Each point is reached from the start by the listed moves, each made once or not at all, plus a little noise. Say if it took an odd or an even number of moves. Then give how often each move was made.

Moves:
(1): [38 -21]
(2): [-4 55]
Start: [5 -17]
Points:
[5 -19] => even (0, 0)
[1 37] => odd (0, 1)

Moves:
(1): [27 -10 -17 -9 16 2 6 -12 -10 2 9]
(2): [-9 38 -30 6 -5 1 -1 -13 7 -5 27]
(3): [1 15 37 2 11 8 18 -2 -7 -2 1]
(4): [11 3 3 49 14 19 51 -23 -19 7 -9]
(5): [-11 1 -7 -4 29 5 -21 -21 2 0 -30]
(6): [4 -4 1 5 7 38 -11 1 2 -26 -13]
(7): [-11 -18 -3 -29 6 -1 32 -16 11 19 3]
(8): [11 -5 -14 -6 26 4 12 38 10 -8 0]
Start: [2 15 -1 -7 11 -24 14 1 -21 20 2]
Points:
[38 7 -22 36 80 41 44 -55 -43 -4 -42] => even (1, 0, 0, 1, 1, 1, 0, 0)
[32 22 -61 4 72 0 112 -23 -26 34 33] => odd (1, 1, 0, 1, 0, 0, 1, 1)
[-4 27 32 -3 56 29 -2 -21 -21 -8 -40] => odd (0, 0, 1, 0, 1, 1, 0, 0)
[31 43 -44 40 38 -5 71 -50 -42 20 30] => odd (1, 1, 0, 1, 0, 0, 0, 0)
[-9 27 31 -9 51 -11 13 -26 -28 15 -28] => even (0, 0, 1, 0, 1, 0, 0, 0)

Moves:
(1): [23 7 -3 5 4 14 21 0 4 6 -6 10]
(2): [-3 9 -23 -5 6 8 -17 -7 7 13 -10 3]
(3): [-7 10 17 -22 7 0 -14 19 5 17 7 13]
(4): [-12 -9 2 29 15 11 -1 9 6 3 1 -4]
(5): [18 -4 10 3 53 -24 -14 -15 2 -8 -20 -1]
(6): [3 -16 4 -21 10 20 -8 -6 2 12 11 -12]
(7): [-22 23 -3 -17 31 -3 32 -3 4 -2 -15 -17]
(8): [2 -3 -16 6 -1 2 -2 31 -14 -3 -5 13]
(9): [-5 -21 -17 -13 -3 -16 1 -1 40 7 -2 26]
(10): [-9 -13 -3 5 -11 -17 -2 -6 1 16 2 -13]
(11): [16 14 -2 0 5 6 -7 8 9 2 29 -15]
(12): [6 -12 -14 0 11 18 -5 -32 -38 13 15 38]
Start: [-5 -5 -24 12 -3 -27 8 0 14 16 -3 14]
Points:
[6 26 -72 4 41 -1 33 -40 2 66 8 20] => even (1, 1, 0, 0, 0, 0, 1, 0, 0, 1, 1, 1)
[2 36 -20 -18 87 -47 1 35 18 22 -6 5] => odd (0, 0, 1, 0, 1, 0, 1, 1, 0, 0, 1, 0)
[9 19 -50 -3 14 1 -5 40 19 49 -16 53] => even (1, 1, 1, 0, 0, 0, 0, 1, 0, 0, 0, 0)
[20 -18 -58 64 16 7 11 10 -18 56 34 43] => even (1, 0, 0, 1, 0, 0, 0, 1, 0, 1, 1, 1)
[3 11 -77 5 93 -37 -4 -23 -13 47 -8 22] => odd (0, 1, 0, 0, 1, 0, 1, 1, 0, 1, 1, 1)
[-27 -47 -72 -5 109 -28 -4 -62 38 72 -18 31] => even (0, 1, 0, 1, 1, 1, 1, 0, 1, 1, 0, 1)
[-13 -23 -45 -3 38 20 -41 -16 8 93 52 23] => odd (0, 1, 1, 1, 0, 1, 0, 0, 0, 1, 1, 1)
[-39 -19 -40 -19 49 -22 4 52 66 68 26 6] => even (0, 0, 1, 1, 0, 1, 1, 1, 1, 1, 1, 0)

Moves:
(1): [14 14 -14 -10 14 -10 36 -7 22 16 13 -12 3 23 15 1 -7 -14 3 10 -7 4 13 -3 -16 12 -19]
(2): [8 14 -1 14 15 25 -29 -18 19 4 30 3 -19 -8 17 41 -25 22 15 0 -3 6 0 1 10 15 -23]
(3): [-1 14 32 1 -2 4 -3 -12 2 -10 -4 2 13 1 4 4 7 -7 -15 21 -13 -1 -8 1 10 -11 -14]
(4): [9 2 3 26 -3 -3 -5 -2 -7 21 -7 -2 6 -6 -5 -4 4 -16 16 3 -1 -2 -18 6 -4 8 -26]
(5): [-5 8 -8 2 49 14 12 0 17 -7 5 -3 -11 -21 12 -8 2 -16 24 -19 -4 21 8 -4 -13 7 -14]
(6): [-13 3 -2 15 -19 37 9 -14 -6 9 3 -12 -16 3 -47 20 -13 18 -16 -7 18 6 8 18 -1 -2 -3]
(7): [-8 -8 -16 4 -10 -16 23 17 -20 -12 11 8 4 -19 -7 14 6 -4 0 1 16 4 -6 -14 -8 3 -7]
(8): [-3 12 13 0 -3 22 11 42 19 -4 10 -7 -9 6 4 4 -1 19 4 22 15 -9 3 -16 35 -5 22]
(9): [8 9 4 -16 -5 -6 10 -4 25 -24 -3 9 -8 4 -5 -4 -8 -6 16 -5 -5 -1 -5 -6 18 1 -13]
(10): [10 17 -8 8 -11 3 6 -9 23 14 19 -2 6 -24 3 -12 -6 13 0 -12 1 13 -13 10 -25 3 5]
(11): [-27 17 -24 -3 1 -10 12 21 0 25 -3 -7 21 4 1 -34 0 -16 4 -13 -22 -1 6 40 19 24 -25]
(12): [4 18 -5 -7 17 6 -1 4 3 7 -6 23 3 3 4 6 0 2 -3 -9 15 9 8 -9 4 2 -6]
(13): [11 -4 13 -3 -8 38 3 0 14 23 -13 -11 55 1 13 7 -4 43 38 0 -6 11 -3 -13 -4 -32 -12]
(14): [6 7 6 -18 20 -28 11 11 22 -4 -2 14 23 38 10 9 3 -5 13 -28 -1 18 -36 -7 8 -13 17]
(15): [35 -20 5 18 -41 7 -7 -16 2 -10 -13 -9 14 -4 36 -5 -23 22 -34 -28 -13 20 -18 -24 15 2 11]
(16): [14 -18 7 13 -15 16 -20 31 28 -15 11 24 -28 10 11 13 10 22 -4 1 -7 18 -6 9 15 -5 10]
(17): [0 8 -27 11 9 10 -6 6 2 -24 -1 -6 0 4 -10 0 30 -2 5 -12 15 -6 15 1 11 10 11]
(18): [4 -6 12 -1 0 -21 1 0 -12 -17 5 6 8 3 -21 -7 -1 24 -7 -14 0 -29 15 -13 2 15 6]
(19): [10 4 4 -4 2 6 -1 -9 -6 -1 17 1 -5 -9 -5 -24 -6 4 21 9 -17 32 -8 5 -6 2 0]
(20): [-6 3 1 12 1 17 3 -7 0 -4 -14 9 -10 0 22 -8 4 10 -8 22 -7 -2 -17 -5 7 -3 0]
(21): [-15 -12 5 10 25 -24 21 -24 8 55 -2 -3 18 9 -21 12 -9 8 5 31 26 23 25 12 28 -3 -17]
(22): [17 6 -26 29 7 -11 -15 4 20 -1 10 -20 -16 1 -6 -19 -6 22 -20 10 7 12 -14 -19 3 -28 -17]
(23): [-15 19 5 5 11 -8 9 4 -6 24 -15 -6 -14 6 11 16 -3 -1 17 21 -8 15 33 14 10 -4 -8]
(24): [4 -10 -1 -21 1 -5 -11 4 0 -26 -26 -7 1 -7 9 -4 -7 -7 -5 5 -1 10 -24 11 -17 20 5]
Start: [-12 32 11 -54 -53 26 -23 41 -15 20 -45 18 6 1 -11 -14 14 3 -25 -37 -17 23 -37 16 -13 -18 16]
Points:
[23 89 49 -24 -47 90 9 53 67 56 -43 42 74 12 23 -29 -21 107 13 -117 -76 153 -50 45 23 -29 -21] => odd (0, 0, 1, 0, 1, 1, 0, 0, 0, 1, 1, 1, 1, 1, 1, 1, 0, 1, 1, 0, 0, 0, 1, 0)
[94 68 58 -54 -93 68 18 75 130 -37 -7 27 77 56 48 -29 7 116 14 -76 -57 93 -86 -41 53 -37 39] => even (1, 0, 1, 0, 0, 0, 0, 1, 1, 1, 0, 0, 1, 1, 1, 1, 1, 1, 1, 0, 0, 0, 0, 0)
[26 97 27 0 72 45 -4 16 70 52 -14 9 -14 -6 20 -18 -32 56 3 54 -9 94 -55 -17 32 16 -85] => odd (1, 1, 1, 1, 1, 0, 0, 1, 0, 0, 0, 1, 0, 0, 0, 0, 0, 1, 1, 1, 1, 1, 0, 1)
[65 71 12 49 -92 76 59 50 90 103 -17 15 17 10 -6 -5 -53 168 2 18 9 148 -37 -34 62 -49 -57] => odd (1, 0, 0, 1, 0, 1, 1, 1, 1, 1, 0, 1, 1, 0, 1, 1, 0, 1, 1, 1, 1, 1, 1, 0)

Moves:
(1): [19 -34 7 -4 -23 -17 10 -4 6 -5 5 21 -42 -16 12 -5 5 6 2 -23 -8 -3 9 -12 -14 -24]
(2): [13 23 15 -8 -2 0 5 -9 7 21 -7 9 -10 -11 -6 -7 5 0 1 -9 7 6 5 -16 -2 4]
(3): [-1 -9 12 -7 -9 2 0 14 19 -29 -1 3 -17 -11 -4 -2 8 -7 -2 20 9 -6 -8 4 3 -2]
(4): [-11 4 4 50 -21 0 1 -11 -17 23 -17 20 9 0 -5 24 -15 -2 8 -1 11 27 7 -8 -17 -24]
(5): [-10 -4 -3 5 6 -14 -18 6 4 3 9 8 -17 10 35 11 16 0 -29 -18 -10 16 -6 14 -1 -1]
(6): [8 0 0 11 -12 25 10 16 -4 -17 15 -3 20 -8 19 -10 6 -9 5 14 -9 14 7 -22 -4 -11]
(7): [-11 -2 -8 0 -9 -4 29 5 2 9 10 9 -11 10 -2 15 1 -2 2 -17 3 18 2 4 -1 0]
(8): [10 0 -29 2 1 -41 3 27 -2 -24 2 14 3 -2 -20 2 -1 28 0 38 3 6 14 1 14 15]
(9): [-1 6 -18 12 -7 5 -6 1 38 -7 -6 -9 -8 6 7 24 -2 -7 17 1 15 0 -8 -4 -4 13]
(10): [-7 5 4 -20 6 4 7 5 13 29 -12 -6 -2 3 -1 -3 -4 -2 -4 8 -1 2 0 0 -11 -7]
(11): [-9 -33 0 4 -7 -3 -3 -9 8 2 29 1 14 1 2 -26 14 -6 21 6 -15 30 13 -9 15 5]
(12): [-17 7 2 4 12 16 -8 8 5 15 -36 47 -18 5 10 0 -3 12 6 -14 -4 1 25 -38 20 -3]
(13): [-29 -4 -14 0 9 -12 22 -14 16 1 2 1 29 -28 16 -21 16 9 11 0 6 1 4 16 25 -15]
(14): [11 2 14 -3 6 9 -7 1 3 -16 4 -25 16 36 14 -24 25 10 6 -4 14 21 29 -12 17 -18]
(15): [-18 14 11 -28 -30 -5 -4 0 -3 2 10 -23 -12 10 31 -10 7 20 27 -10 0 2 2 13 24 -1]
(16): [19 0 24 -22 -21 6 -10 -11 -17 -15 5 -5 21 21 7 19 -17 -11 -9 5 30 3 8 -2 -23 19]
(17): [-24 4 -6 -23 12 8 -5 2 -18 -1 -17 -2 -8 7 15 21 35 -30 8 10 1 28 7 8 -16 1]
(18): [-1 5 0 -12 -1 10 16 -16 2 -7 10 3 -12 -12 -2 7 -16 16 3 1 5 25 14 -3 2 -14]
(19): [9 -4 17 -2 20 -1 -4 15 1 1 2 -2 0 13 5 14 -6 2 15 -23 -6 7 -6 9 -5 -6]
(20): [5 13 -4 -27 30 -6 12 -9 5 -1 4 16 -19 16 7 -2 -13 -21 19 29 1 -14 5 14 18 -8]
(21): [-3 -2 -14 -14 -4 9 0 -1 -21 9 12 19 -12 -9 7 13 0 -2 12 4 43 8 -3 -9 9 -8]
(22): [5 -1 -14 16 -15 10 10 9 -1 -10 -22 -4 0 -2 4 -24 -5 -4 3 10 9 19 -13 14 -12 10]
(23): [1 -7 8 0 11 9 7 4 14 21 12 -27 -15 -26 -3 8 -11 -30 -2 1 6 4 29 24 -16 1]
(24): [7 7 -10 -13 -17 12 -4 -9 11 9 13 7 3 14 4 21 12 13 21 -12 5 -1 -9 41 7 2]
Start: [15 13 2 12 -6 -28 14 1 11 3 -20 6 -6 -4 -7 -11 -1 15 -24 0 3 -4 22 -8 12 -5]
Points:
[-26 46 24 -97 -4 41 52 39 56 24 -18 0 -68 53 83 0 57 -34 60 23 28 66 113 28 53 -50] => odd (0, 0, 1, 0, 0, 1, 1, 0, 0, 1, 0, 1, 0, 1, 1, 0, 1, 0, 0, 1, 0, 0, 1, 1)
[-6 -36 19 -34 10 5 25 -2 -4 -7 9 -39 40 8 59 -33 48 -46 41 9 88 115 88 34 7 -15] => odd (0, 0, 0, 0, 0, 0, 0, 0, 0, 0, 1, 0, 1, 1, 0, 1, 1, 0, 1, 0, 1, 1, 1, 0)
[27 27 47 -96 -60 -18 49 2 53 16 8 10 -38 59 44 -16 -1 -4 71 4 42 63 23 65 23 17] => odd (0, 1, 1, 0, 0, 0, 1, 0, 0, 1, 1, 0, 0, 0, 1, 1, 0, 0, 1, 1, 0, 1, 0, 1)
[-14 7 -1 -29 -9 -86 62 -11 54 30 11 8 -69 -14 82 -27 7 47 17 23 30 82 129 37 55 -98] => odd (1, 0, 0, 1, 1, 0, 0, 1, 0, 1, 0, 0, 1, 1, 1, 0, 0, 1, 0, 1, 0, 0, 1, 0)
[5 16 41 -90 -87 -16 30 -31 44 -44 -7 0 -54 10 117 -26 86 35 17 -28 71 108 65 57 17 -42] => even (1, 1, 1, 0, 1, 0, 0, 0, 0, 0, 0, 0, 1, 1, 1, 1, 1, 1, 0, 0, 0, 1, 0, 1)
[-33 -34 -11 -18 30 -64 38 74 71 4 -79 63 -93 -52 60 -11 47 -3 -16 6 6 72 77 34 -5 -35] => odd (1, 0, 1, 0, 1, 0, 0, 1, 0, 1, 0, 1, 1, 0, 0, 0, 1, 0, 1, 0, 0, 1, 1, 0)
[25 23 -8 -10 -44 -11 35 19 48 -8 24 143 -59 36 57 92 -15 19 68 25 95 139 83 -33 41 -23] => even (0, 1, 1, 1, 1, 1, 1, 1, 1, 0, 1, 1, 0, 0, 0, 1, 0, 1, 1, 1, 1, 0, 0, 1)

Moves:
(1): [-2 13 -6 -14 14 -10 -34 -2 -9 -7 -11 14 11 19 4 0 -8 4 18 1 6 15 7 -1 -9 -3]
(2): [-24 -31 -22 1 -10 -12 -27 8 -6 -9 6 8 -14 -11 -1 -23 18 -5 -27 15 -5 8 29 -17 14 -6]
(3): [-32 -9 -29 -3 4 0 3 17 3 15 -22 4 -31 6 15 -12 37 -22 25 -8 -3 -5 8 10 -10 3]
(4): [-11 1 17 11 -22 6 1 -4 11 3 5 -7 24 -9 -18 -15 -8 -12 1 -12 -5 -10 6 -9 -7 8]
(5): [15 9 -3 -12 9 13 -35 4 -13 2 -13 -10 8 -8 -5 3 4 -10 -10 10 3 -14 -11 9 24 -21]
(6): [-22 -20 -25 12 -36 4 -5 5 9 16 31 -9 22 -21 0 9 11 -12 1 -22 6 4 0 35 -18 26]
(7): [7 -15 34 0 -23 3 6 10 -6 -32 12 -10 15 -1 -4 10 -3 -24 -7 -16 22 -20 -14 -13 6 -9]
(8): [-1 -7 -8 -15 17 10 3 -41 13 -9 -8 4 4 1 6 4 7 -6 -13 8 -2 29 -10 29 24 -8]
(9): [2 -2 0 -10 5 -11 14 -17 -10 -3 -1 -9 -4 -21 -5 1 7 -14 -21 8 17 15 -8 -11 26 -2]
(10): [1 8 14 -17 8 -13 7 4 0 5 3 -10 1 -4 7 -1 22 3 -23 10 -21 12 5 12 -5 -8]
(11): [-25 -8 -9 5 36 -4 25 37 2 -15 -1 -9 10 -18 44 15 -13 12 -17 -6 -4 1 18 22 15 28]
(12): [1 17 29 8 8 2 16 -2 -2 3 -23 14 0 31 13 -25 18 2 -26 10 -1 6 -8 4 29 0]
(13): [15 16 -17 6 -5 7 16 21 9 18 -12 6 -5 7 -3 -11 18 9 14 9 -12 -3 13 -15 3 -21]
(14): [-28 32 -51 21 -8 -20 19 -17 20 28 24 18 -3 -28 -5 -15 -19 -11 -9 4 -15 -11 -6 18 21 -34]
(15): [-5 7 -2 0 4 12 31 -7 -8 15 21 6 -17 0 9 26 -8 9 5 -5 -3 0 1 -10 5 -5]
(16): [5 3 -5 1 5 -2 10 20 -6 2 -8 5 10 11 -9 14 -8 -14 9 -23 -12 -15 -3 5 -3 15]
(17): [5 -23 16 -5 0 15 -5 1 -15 -11 -12 5 -10 -7 1 -6 8 -8 -15 9 11 13 -1 -2 -13 -9]
(18): [23 1 11 0 19 -5 21 -36 -1 12 26 2 19 3 1 26 -23 -19 7 16 15 -12 -10 -6 28 -3]
(19): [-21 6 21 -23 -8 -12 -11 3 7 -14 10 15 7 9 11 -9 -11 0 22 6 6 -6 6 52 4 29]
(20): [24 4 20 -7 5 12 -6 23 12 9 -22 -9 -10 22 4 24 -15 6 -25 19 10 7 3 -11 -10 -11]
(21): [4 11 -4 8 -26 0 -19 10 2 3 -10 -10 -5 0 13 -9 1 -10 9 22 -21 -8 -12 -8 -4 -11]
(22): [-5 -20 20 1 -16 -6 -7 -5 19 13 -13 7 -1 -5 -3 2 15 -2 8 2 6 -10 -15 -22 3 -3]
(23): [17 23 19 39 -6 -40 -6 13 -11 -28 -7 -1 22 -2 -43 18 13 1 23 -3 3 -1 -6 1 -8 8]
(24): [-2 -19 -31 -15 15 2 -7 -5 2 16 13 -20 7 -1 -16 -3 -16 -22 15 -1 -9 20 -16 2 18 -5]
Start: [30 28 29 17 -7 0 2 18 13 18 -7 -17 7 14 14 -6 22 -14 5 -20 -3 -3 2 -14 -3 -15]
Points:
[-17 69 42 66 -31 -66 84 46 60 33 73 -26 126 -19 5 -11 9 -82 7 -24 -17 -21 -9 90 86 -2] => even (0, 0, 0, 1, 0, 1, 1, 0, 0, 1, 1, 1, 1, 1, 0, 0, 0, 1, 1, 0, 0, 0, 1, 1)
[-26 28 -66 72 -32 -48 0 85 34 67 -17 -11 8 24 -26 -21 60 -89 -12 -29 -29 13 5 35 30 -15] => odd (0, 1, 1, 0, 0, 1, 0, 0, 0, 0, 0, 1, 0, 1, 0, 1, 0, 0, 0, 1, 0, 0, 1, 1)
[26 -5 97 43 -23 -56 -48 80 -26 -27 -25 -17 91 7 32 23 75 -95 -47 3 5 -23 -20 10 53 -7] => even (1, 1, 0, 0, 1, 1, 1, 0, 0, 1, 1, 1, 0, 0, 0, 1, 1, 1, 0, 0, 1, 1, 1, 0)
[34 -27 -26 38 -57 -10 -13 39 -32 31 23 -60 9 -48 -27 24 87 -142 26 16 22 -9 -23 -43 65 -70] => odd (0, 1, 1, 0, 1, 1, 1, 0, 1, 0, 0, 0, 1, 0, 1, 0, 1, 1, 0, 0, 1, 0, 1, 1)
[-8 105 7 62 17 -17 50 35 30 40 -63 -28 4 -8 43 10 48 -69 -50 28 -23 4 -28 32 100 -59] => even (0, 0, 1, 1, 1, 0, 0, 1, 1, 0, 1, 1, 0, 1, 1, 0, 0, 0, 0, 1, 1, 0, 1, 0)
[-30 -29 85 8 -75 -14 -6 48 23 -22 8 -25 21 -6 5 18 90 -81 -27 -17 18 30 29 63 -17 2] => even (0, 1, 1, 1, 0, 1, 1, 1, 0, 1, 0, 0, 0, 0, 1, 0, 1, 0, 1, 1, 0, 0, 1, 0)
[51 70 103 -1 -66 -61 -93 86 -4 -34 -46 -41 58 16 -25 -18 60 -68 -24 49 1 -9 23 -21 28 -61] => even (1, 1, 0, 1, 1, 0, 1, 0, 1, 1, 0, 0, 1, 0, 0, 0, 0, 0, 1, 1, 1, 0, 1, 0)
[38 -20 55 -9 -8 25 -14 -48 13 28 3 -25 23 28 33 8 34 -98 -35 42 2 -3 -65 -44 140 -87] => even (0, 1, 0, 0, 1, 0, 1, 1, 0, 0, 0, 1, 0, 0, 1, 0, 0, 1, 0, 0, 1, 1, 0, 1)
